Each row is a point. The window is the flat piece filled in between its corners: a triangle in 3 columns, a solid with four corners in 4, and so on. A path goes straight from each point to the next, and from the last back to the first. After which points does the path pass through the window?
In the rows, zero is written as 128.

Window (4 x 4):
[[ 80 161 147 102]
 [168  66 111  69]
 [136 110 167 141]
 [107 150 130 137]]
Path:
(1): [148 166 167 134]
(2): [152 141 153 112]
(3): [110  96 140 113]
(4): [134  45 101  86]
(5): [177 122 137  69]
(6): [162 120 133  96]
(7): [119  91 116 106]
(8): [108 115 147 129]
Through the window after points: 2, 4, 6, 8

Window (8 x 8):
[[ 70  94 152 161 154 174 165 113]
 [ 73 160 129 150 142 190  82 142]
 [202 136 190  84 166 105 164 110]
 [150 158  78 102 110  91 149 173]
 [141  96 138  80  72  85 137 137]
 [177 123  84 126 112 168 139 188]
 [115 133 102 139 169 158 108  41]
 [157 102 142 151 142 102 134 116]]
Path:
(1): [158 157 176 117 100 109 170 103]
(2): [178 102 149 100 193 121 128 126]
(3): [128 103 113  99 156 109 107 125]
(4): [147 128 129 121  81 138 150 106]
(5): [135 137 126 151 119 156 153 125]
(6): [110  93 115 128 154 164 136 139]
(7): [ 93 141 124 134 159 158  93 148]
(8): [ 94 174 131 159  80 201 120 117]
(9): [139 145 162 135 127 137 150  94]
(10): [141  94 123  91 170 142  97 140]
(11): [138  97 152 110 144 123 144 151]
(12): [109 158 145 203 111 149 167 111]
Through the window after points: 1, 3, 5, 7

Window (11 x 11):
[[152 139  87 180 126 158 157 158 103 109 169]
 [148  92 143  97 118  64 119  93 125 121 110]
 [109 143 197 146 102 105  77 113  95 122 124]
 [ 92 183 141 143  97 206  77 154 156 173 164]
 [116 140 166  98 152  60  92 162 124 110 103]
 [109 156 120 130 174  53 144 103 107 135 140]
 [120 165 114 149 105 139 146 125 149  73 181]
 [105 148 161 152  98 170 174 168 137 146 204]
 [159 171 181 119  99  48 109 112 124 135  60]
 [128 175 125 117 148 190 163 130 102 108 163]
 [ 84 121  98 105 130  45 159 114  87  92  73]]
Path:
(1): [140 150 152 108 101 100 102 142 105 118 144]
(2): [108 150 155 186 159 129 142 120 159 132 113]
(3): [115 109 147 189 165 113 185 121 144 118 136]
(4): [130 163 113  87 111  89 117 133 103 123 137]
(5): [112 182 118  89  76 131 150 165  87 125 190]
(6): [123 138 134 140 149 111 124 125 140 122 121]
(7): [118 121 155 147 123 119 125 117 134 114 104]
(8): [165 171 116  62 102  39 129 114 103 116 165]
(9): [135 141 112 102 105  75 104 122  99 125 149]
(10): [ 88 160 178 133 151 137 154 123 136 107  99]
(11): [128 111 154 143 126 100 116  96 147 102 106]
(12): [139 131 136  98 110  82 125 120 106 128 139]
(13): [ 84 176 126 106  62 176  73 169  88 169 156]
(14): [124 162 155 161 144 150 117 121 184 136 143]
(15): [130 126 163 148 148 116 170 168 161  89  88]
(16): [126 159 127 115  94 105  96 112  88 135 155]
Through the window after points: 7, 11, 13

Window (14 x 14):
[[137 136 115 150 111 135 133 143  87 104 151 107 169 103]
 [139 130 162 158 169 103 128 103 153  91 131 109 142 171]
 [ 92 197 200 129 123 106 114 127  72 166 140 136 132 210]
 [155 157  67 150 120 105 124  86 127 165 148  87 160 108]
 [110 167 122 121 176 157  79 186 111 177  92 105 100 157]
 [155 100 143 132 102  85 196 158 115 116  98 131 112 122]
 [ 99 108 100 118 105 171 139  84 156 103 158 196 167 112]
 [ 85 137  79 119 166 105 163 101 121  96 146  78 125 102]
 [ 90 154 131 136 178 103 151 122 155 114 128 113 134  44]
 [ 74  76 154 121 167 168 137  62 119 130 204 175 122  78]
 [133  86  73  81 103  77 103 152 111  83 172 160  74  11]
 [191 134 141  73 131  78 166 240 168 125 109  66 149 156]
 [109 164 167 154 124 132 147 138 157 128 139  71 102 156]
 [ 83  96 179 125 110  82  99 139 120 138 104  93 124 147]]
Path:
(1): [100 137 116 154 148  83 136 166 116 139 160 125 138 115]
(2): [ 92 142  83 147 150 105 127 161 121 140 166 126 136  96]
(3): [141 121 158  95 101 125 146  91 122 115 111  97 120  98]
(4): [112 150 158 105 131 161 107  99  97 123 115  98 105  85]
(5): [ 87 122  87 163 149  83 142 119 134 125 172 147 145 135]
(6): [101 123  99 147 121  99 148 177 121 143 155 141 132 115]
(7): [146 146 140  70 132 142 109  75 111 113 126  91 119  83]
(8): [129 125 177  83 129 133 127 118 126 121 108 113 102 109]
(9): [103 128 101 194 125  81 126 166 127 142 155 122 160 163]
(10): [103 127 123 161 139 115 154 151 151 132 160 121 137 149]
(11): [128 154 154 107 142 148 122 111 103 125 103 106 149 119]
(12): [143 123 132  64 110 145 130  79 110  87 113 121 110 101]
Through the window after points: none

Window (14 x 14):
[[137 107 121 141 116 181 123 139 112 102 154 151 150 156]
 [137 193 124 149 119 127 139 142  66 129 111 125 157 139]
 [120 132  98  79 195 161 160  82 153 103 143 155 182  90]
 [ 98 138 193 115 133 153  99 135 140 145 129 148 162 136]
 [206 137  98  94 116 113 113  85  75 124 146 111 152 142]
 [179 194 115 148 110  93 105  94 109  61 106 131 125 127]
 [121  73 137  66 210 186 133 144 111 133 137 168 106 129]
 [156 115  98  75 139 123 164 127 151 113  72 157 182 111]
 [202 148  88 105 119  97 148 148 122  98 136  60 142 101]
 [138 163  74 168  95  72  78 128  92 117  99  74 150 145]
 [118  75 142 105 189 127 153 168 142 167 180 198 141 142]
 [ 88 118 162 151 119 117 171  92 126 127  98 129 145 124]
 [181 198  75 124  97 140 117  94 125 129 124 106 104 157]
 [216 166  80 151 120 142 106  88 110 126 107 118 136  78]]
Path:
(1): [181 121 147 138 167 137  97 109 131 106 128  98 172 173]
(2): [110 171  94 103  83 110 160 135 119 135 128 166 136  70]
(3): [ 85 143  72 116  85 135  83  90  79 103 149 119 136  81]
(4): [163 141 114 131 143 110 130 129 123 120 100 120 149 143]
(5): [153 147 140 131 157 125 151 122 143 117 113 114 162 159]
(6): [148 127  95 118  69 125  81 134  69 130 137 133 106  86]
(7): [145 143  98 127 116 147 121 115 106 112 134 144 144 114]
(8): [210 124 132 155 145 129 119 129 132 117 107  91 148 159]
Through the window after points: 3, 7

Window (14 x 14):
[[156 200  78 118  73 122 113 109 179 135 102 112 136  76]
 [166  60  94 136 166 133 115 132 161 166  24 119 103 111]
 [115 139  96 162  63 123 110 133 122 151 175 148 138 159]
 [154 113 182 123 129 171 108 152 152 125 160 150 133 120]
 [125 165 130  62 118 150  95  92 143 162 127 149 151 145]
 [ 93 113 107 123 178  96 125 120 210  53 165 103  77 163]
 [175 129  95 141 139  83 123 138 169 103  80 162 137  97]
 [ 74  67  82  86 171 142 140 195 118 110 192  97 109  95]
 [ 95 159 138 162 163 116  88  98 109 110 138 115  99 116]
 [209 128 121 127 158 134 119 100 122 190 109 127 164 136]
 [115 148 144 163  93 158 173 129 135 128 104 156 110 130]
 [176  78 123 151 149 103 143  97 117 154 127 165  73  58]
 [133 106 122  45 119  93 129 121 163 112  91  75 119 109]
 [181 153 147 186 167  95 115 134 114 169 132 173  58 109]]
Path:
(1): [ 92 120 159 139 129  83 152  80 179 167 143 126 125 103]
(2): [111 117 120 147 146 131 123 135 170 148 140 139 118  99]
(3): [162 126 117 119 143 131 117 134 109 128 134 138 112 128]
(4): [200 104  73 126 149 161  99 119 136 137 123 159  97 140]
(5): [129 145 167 133 139  83 143 122 155 143 114 112 163 101]
(6): [129 110 159 142 133  70 142  90 155 202 110  90 153 123]
(7): [167 144  74 130 131 172  95 143 121  94 155 171 104 142]
(8): [164 121  84 119 125 155 101 131 126 120 127 112 123 129]
(9): [103 164 150 122 123  75 156 122 187 158 117 164 133  73]
(10): [131 126 113 130 119  94 126 123 160 140 102 111 128  98]
(11): [172 150 113  78 130 201 110 108 114 106 143 152  79 142]
(12): [174 137  75 110 131 146  98 152 117 111 100 130 105 143]
Through the window after points: 4, 6, 8, 10

Window (14 x 14):
[[149 105 124 137 121 123 116 108 119 141 114  82 102 112]
 [122 142 113 143 147 140 173 151 110 128 115 135 156 117]
 [177 128 151 148  74 114 156 125 141 123 147 136 126 127]
 [151 155 131 129 108 122 151 121 121 137  96 169  94 168]
 [ 44 160 116 171 107 112 111  54 177 122 143 164  84  52]
 [105 123 143 113 119  77 151 159 113 112  92 141 131 111]
 [166  98 126 143 143 139 137 119 161 107 109 174 142 141]
 [109 165  94  86 129 148 103 132 104 110 123 105 160 146]
 [138 115 101 121 113 139 123 173 121 152 129 150 122 116]
 [187 112 163   7 202 118 143  68  74 109 161  79  55  96]
 [125 112 176 135  97 146 160 151 127 126 123 138 114 155]
 [123 111 151 159 107 103 157 152  66  96 152 161 122 151]
 [130 181 188 169  91 104 111 204  73  84 138 103 102 132]
 [125 161 166 133 117 123  89 111  96 136  88 156 172  87]]
Path:
(1): [130 114 147  92  99 136 161 141  91 106  92 152 130  72]
(2): [121 142 128 142 145  72 123 144 137 135 131 126 110 169]
(3): [113 109 148 124 131 111 133 121 124 172 186 153 158 136]
(4): [160 157  88 117  96 153 123 171 111  83  63 116  94 112]
(5): [133 128 115 117  98 132 155 118  97  98 115 145 136  70]
(6): [139 148 148 135 153 108 103 134 126 148 133 112 111 164]
(7): [112 121 160 154 167  96 110 132 133 137 148 137 139 152]
(8): [133 143 113 110  76 142 151 151  62  95  95 127 104 100]
(9): [150 113 101 114 103 174 166 113  90  94  83 132 117 108]
(10): [101 168 163 147 129  69 106 134 134 144 164 159 113 155]
(11): [132 139 149 128 117 119 109 140 125 137 126 142 142 125]
(12): [141 137 122 139 107 140 144 133  77 112  92 147 116  83]
Through the window after points: 1, 3, 9, 11
